Each row is a point. Each copy is the shape, with its points in the same order, stretched, turned, moved and blurred by noise. Some copies are also mirrored. Which?
In the rows, 128 means zero.

Shape:
[[180 122 126]
 [ 96 160 142]
 [ 88 137  98]
 [102 102  68]
 [119 146  90]
 [123 159 130]
 [221  57 162]]
Copy 1 (7 x 3):
[[180 130 165]
 [101 132 131]
 [127 153 101]
 [169 153  83]
 [147 164 126]
 [120 141 144]
 [226  70 177]]
Copy 1 is: only turned
Copy 2 (7 x 3):
[[101 114 175]
 [161 167 119]
 [141 124  91]
 [124  73  86]
 [113 125 103]
 [134 158 131]
 [120  66 247]]
Copy 2 is: mirrored
Copy 3:
[[186 163 112]
 [108 134 172]
 [144  92 156]
 [178  68 115]
 [174 114 156]
 [142 144 170]
 [179 185  22]]
Copy 3 is: mirrored
Copy 4, 7 rows:
[[169 117 160]
 [139 137  85]
 [117 178 109]
 [100 188 136]
 [151 176 119]
 [163 140 108]
 [139  41 218]]
Copy 4 is: mirrored

Shape (8 x 4):
[[ 55 162 103 154]
 [112 139  87 130]
 [181 100 106 163]
 [138 114 154  10]
 [160 151 108 147]
 [ 94 136 158 163]
 [155  97 128 158]
 [188 136 111 137]]
Copy 1, 8 rows:
[[ 76 210 133  94]
 [ 90 147 114 118]
 [153 129  61 140]
 [153  56 233 146]
 [116 148  95 164]
 [152 205 137 116]
 [167 146  91 123]
 [134 121  88 174]]
Copy 1 is: mirrored
Copy 2 (8 x 4):
[[108 189 117  92]
 [159 140  88 101]
 [158  57  87  97]
 [204 114 112 223]
 [180 102 104  82]
 [107 138 149 113]
 [142  73 115 119]
 [190  67 101  90]]
Copy 2 is: mirrored

Shape, 11 rows:
[[158 142 154  86  98 140]
 [ 47 105  99 130 110 133]
 [154 141 154 108 134 148]
 [169 134 154  37  93 146]
 [165 141 152 129  82  97]
 [ 66 121 127  66 143 120]
 [171  89 162  76 104  71]
 [ 54 149 143 127 145  90]
 [165 104 127 137 132 115]
 [ 29 141  21 137 174 133]
 [164 152  50  90 115 119]]
Copy 1, 11 rows:
[[100 133 127 117  89  81]
 [ 68 116 150 107 148 169]
 [120 125 129 139 115  76]
 [ 65 131 110 106  77  65]
 [145 150 141 102  82  89]
 [ 54 126 139 104 162 110]
 [137 142 107  60 118  69]
 [100 144 184 112 168 115]
 [154 136 106 115 137  97]
 [ 58 169 122 163 223 180]
 [ 94 200  79 146 126 117]]
Copy 1 is: mirrored
Copy 2, 11 rows:
[[164 166  92 118  89 152]
 [ 76  84 132 152  99  87]
 [146 177 119 148 115 154]
 [207 145  80 116  53 174]
 [149 187  84  81 136 115]
 [125  76 144 139  80 162]
 [206 152 108  72 116 119]
 [ 72 116 161 113 131 151]
 [148 160 113 135 160 101]
 [ 35   7 127 191 165 131]
 [157  72  37 125 159 149]]
Copy 2 is: only turned
Copy 3:
[[191 118 130 106 106  95]
 [117  75 149 170 130 155]
 [178 156 109 103 120 102]
 [216  77 127  86 110  68]
 [141 148 127 116  51 109]
 [120  62 133 125 154  93]
 [134 104  92 129  75  36]
 [ 80 114 150 124 134 130]
 [135 151  96 149  84 115]
 [ 92  66 120 164 159 220]
 [188  71  81 106  79 153]]
Copy 3 is: only turned
Copy 4 (11 x 6):
[[134 127 164 113 165  81]
 [ 85 111 134 135  81 175]
 [129 154 164 110 167 109]
 [127  99 181  96 193  71]
 [170 132 119 132 134  76]
 [101 103 181  81 105 177]
 [191  87 138 126 167 117]
 [128 140 162  90  53 179]
 [155 139 111 138 168 132]
 [ 46 144 100  66  63 216]
 [109 122  83  68 160  92]]
Copy 4 is: mirrored

Shape, 13 rows:
[[142  86  83  98 102 108  49 137]
 [163  96 168 110  74 162 157 154]
 [ 93  93 170 139 131 157 113  77]
 [104  90 166 167  90 124  63 164]
 [ 85  79 155 144 121  70 156  78]
 [177 175  85 145 179 157 128 143]
 [158 137  68  90 105 134 123 135]
 [160 179 150 146 151 118 129 141]
 [184 130 150  90 143 109  93 131]
 [118  82 135 177  67 126 152 167]
 [ 97 139  86 138  98  86  93 146]
 [ 86 125 112 137 162  97 157 175]
 [143 125  91 171 143 161 132 160]]
Copy 1 (13 x 8):
[[113 208 130  99  66  92  67 132]
 [ 73  76 123  86  74 175 161  78]
 [157  84 116 167 150 138  72 103]
 [134 121 208 141 120 178  56 102]
 [170  79 118 107 200 118  65 165]
 [134 139  87 143  98 133 216 121]
 [ 71 179  89 111  71 105 155 122]
 [135  74 155 121 130 117 180 111]
 [145  96 157  71  73  70 146 130]
 [ 83 107 134 118 127 222 115 114]
 [ 95 193 165 130 133 114  76 140]
 [168 151  91 110 206 160 137  99]
 [122 139  85 154 110 195 165  95]]
Copy 1 is: only turned
Copy 2, 13 rows:
[[230 200  75 105 109 147 109  93]
 [127 206 146 106 183 121 200  99]
 [202  66 158 127 165 137 166 131]
 [214 177 145  49 165  83 126 171]
 [193  93 191 208 140 135 110 162]
 [105 106  58 100  97 130 140 123]
 [152 184  92 129  85 142 142  62]
 [120 115 101 108 145 100 108 139]
 [159 164  60 126 174 150 107 100]
 [154 192 184 103 131  77 172 168]
 [199 167 143 110  74  99  81 129]
 [120 146 170 124 105 155  82 186]
 [126 137 108  86  99 115 162 153]]
Copy 2 is: mirrored
Copy 3:
[[ 92 157 120  54 106  68  48  56]
 [199 150  99  74  64 102 130 206]
 [136 231  65 125 165 106 165 138]
 [ 69 190  90  16 126  78 160 136]
 [118 133  10 135 191 137 180  80]
 [105 129 163 157 171  81  54 210]
 [125 120 118 140  78  90  38 129]
 [114 106 142 137 146  61 142 179]
 [155 111 156 100 128  45 117 114]
 [105 145  33  51 121 130 126 187]
 [ 40 116  83 107 119  93  99  90]
 [ 61 111 126 133 166 184 141 133]
 [ 89 159 101 102 160 121  66 221]]
Copy 3 is: mirrored
Copy 4, 13 rows:
[[159 120 131 190 207 110  88 118]
 [136  84  77 143 133 133  63  99]
 [ 82 107 108  85 173 107  76 110]
 [103 112 101 152 203 163  51  88]
 [ 86  75 130  87 198  96 119  58]
 [154 145 156 145 105 184 178 185]
 [155 131 138 185 126 116 127 139]
 [123  83 151 154 136 174 155 186]
 [170  64 135 163 181 133 122 189]
 [103 115  98 133 156 155  79  20]
 [112 130 151 191 170 136 129 110]
 [104 139  87 139 162 170 189 109]
 [138 162 120 131 136 176 136 108]]
Copy 4 is: only turned
